Every row gives one point. Each copy is the shape, with its points in the same order, turned, moved and blurred by noise. Some copies are also mirrored. Which?

Shape (8 x 3):
[[-22.5  22.7   4.4]
 [-18.4  -1.9  -0.8]
 [-10.1 -33.0  -6.0]
 [-20.6  19.1   3.3]
 [ 23.8  22.4   7.6]
 [-23.0   8.2 -15.8]
 [ 27.1  21.9   1.5]
 [ 18.4  21.8 -16.8]]
Copy 1 (8 x 3):
[[-21.9  15.2   8.3]
 [-11.2  -9.3  -8.1]
 [  2.9 -30.5 -24.1]
 [-22.6   9.8   4.8]
 [ 21.8  24.6  14.5]
 [-21.6   5.8 -13.7]
 [ 25.7  26.9   9.0]
 [ 12.5  33.4 -12.7]]
Copy 1 is: only turned
Copy 2 (8 x 3):
[[-16.8  17.6 -22.3]
 [ -3.1  22.1  -0.5]
 [ 12.7  23.6  27.0]
 [-13.6  18.2 -19.5]
 [ -0.5 -25.3 -15.4]
 [  5.0  29.2 -17.2]
 [  7.5 -26.0 -17.3]
 [ 18.6 -11.6 -24.7]]
Copy 2 is: mirrored
Copy 3 (8 x 3):
[[-27.6   2.1   6.7]
 [-13.5 -11.9   0.6]
 [ 13.8 -28.5 -11.7]
 [-28.4   0.0   5.6]
 [ -1.7  33.3   6.7]
 [-19.9 -23.2  20.1]
 [  3.1  37.2  10.0]
 [  0.3  18.0  26.0]]
Copy 3 is: mirrored

Shape (8 x 3):
[[-17.9 -11.1   5.7]
 [-19.6  -7.5  -2.6]
 [-12.4  33.5 -28.2]
 [ 12.5 -20.6  11.7]
 [  8.1   9.0   4.8]
 [ 22.2  30.7  19.6]
 [-19.5 -26.2  15.5]
 [  5.3  11.9   1.1]]
Copy 1 (8 x 3):
[[  2.5 -19.1  -5.2]
 [  8.1 -15.9  -7.5]
 [  2.4  10.4 -51.0]
 [  1.4   1.3  18.2]
 [-12.0   9.6  -7.2]
 [-38.6  19.1  -9.3]
 [  5.4 -25.5  14.5]
 [-10.7   8.4 -11.6]]
Copy 1 is: only turned
Copy 2 (8 x 3):
[[  9.5  11.9 -19.1]
 [ 12.3   6.3 -25.7]
 [-34.2 -19.9 -27.1]
 [ 18.1  13.5  13.6]
 [-10.8  14.2   2.2]
 [-32.3  25.2  14.9]
 [ 34.9  23.7 -14.6]
 [-12.0  10.7  -4.6]]
Copy 2 is: mirrored
Copy 3 (8 x 3):
[[-18.3  14.3   2.7]
 [-16.9   4.6  -9.9]
 [-21.5 -47.1  -2.9]
 [ 12.1  20.6   5.1]
 [ -2.2  -6.1  17.2]
 [ -0.7 -11.5  45.0]
 [-16.4  30.6  -7.5]
 [ -6.0 -11.8  17.0]]
Copy 3 is: mirrored
Copy 4 (8 x 3):
[[-18.7 -13.3  -9.9]
 [-10.4 -14.9  -5.8]
 [ 21.8 -15.4  32.1]
 [-14.5  17.9 -24.7]
 [ -6.5  11.1   9.1]
 [-14.0  32.5  31.2]
 [-30.0 -11.4 -23.0]
 [ -1.3   8.7  13.2]]
Copy 4 is: mirrored

Shape (7 x 4):
[[  7.0 -33.1  -2.0   3.2]
 [  8.7  19.7 -39.7  13.3]
 [-18.2  12.8  14.2   5.9]
 [ -8.7 -20.0  15.8  24.0]
 [ 11.3  22.2  14.9   6.3]
 [ 10.0  23.1 -19.8  -6.0]
 [  5.5  22.4 -31.2   5.1]]
Copy 1 (7 x 4):
[[ 23.7 -16.2 -14.3  -9.9]
 [-22.3  -2.6 -44.0  22.0]
 [-21.6   2.3  12.6  -6.0]
 [ -0.3 -27.8   4.3 -22.1]
 [-20.0  -9.7  10.1  22.6]
 [-15.2   9.6 -20.7  29.5]
 [-24.1   5.4 -33.6  21.2]]
Copy 1 is: only turned
Copy 2 (7 x 4):
[[-22.6  25.8 -13.0  19.6]
 [ -2.0  12.5  47.2 -11.1]
 [ -8.3 -18.8  -7.2  -4.7]
 [-32.9  -1.9 -10.0  20.7]
 [ 12.9 -17.2   6.9  14.0]
 [ 15.8  10.9  17.3 -11.5]
 [  5.3   9.9  36.6 -14.1]]
Copy 2 is: only turned
Copy 3 (7 x 4):
[[-13.9  23.3 -18.0 -22.3]
 [-19.9  -2.6  22.2  21.4]
 [ 23.4 -10.4  -7.7  -7.3]
 [  5.9   4.1  -9.6 -37.6]
 [ 27.9  12.1  11.1   0.8]
 [  1.1   8.0   9.0  26.3]
 [-10.5  -0.3  16.0  23.0]]
Copy 3 is: mirrored
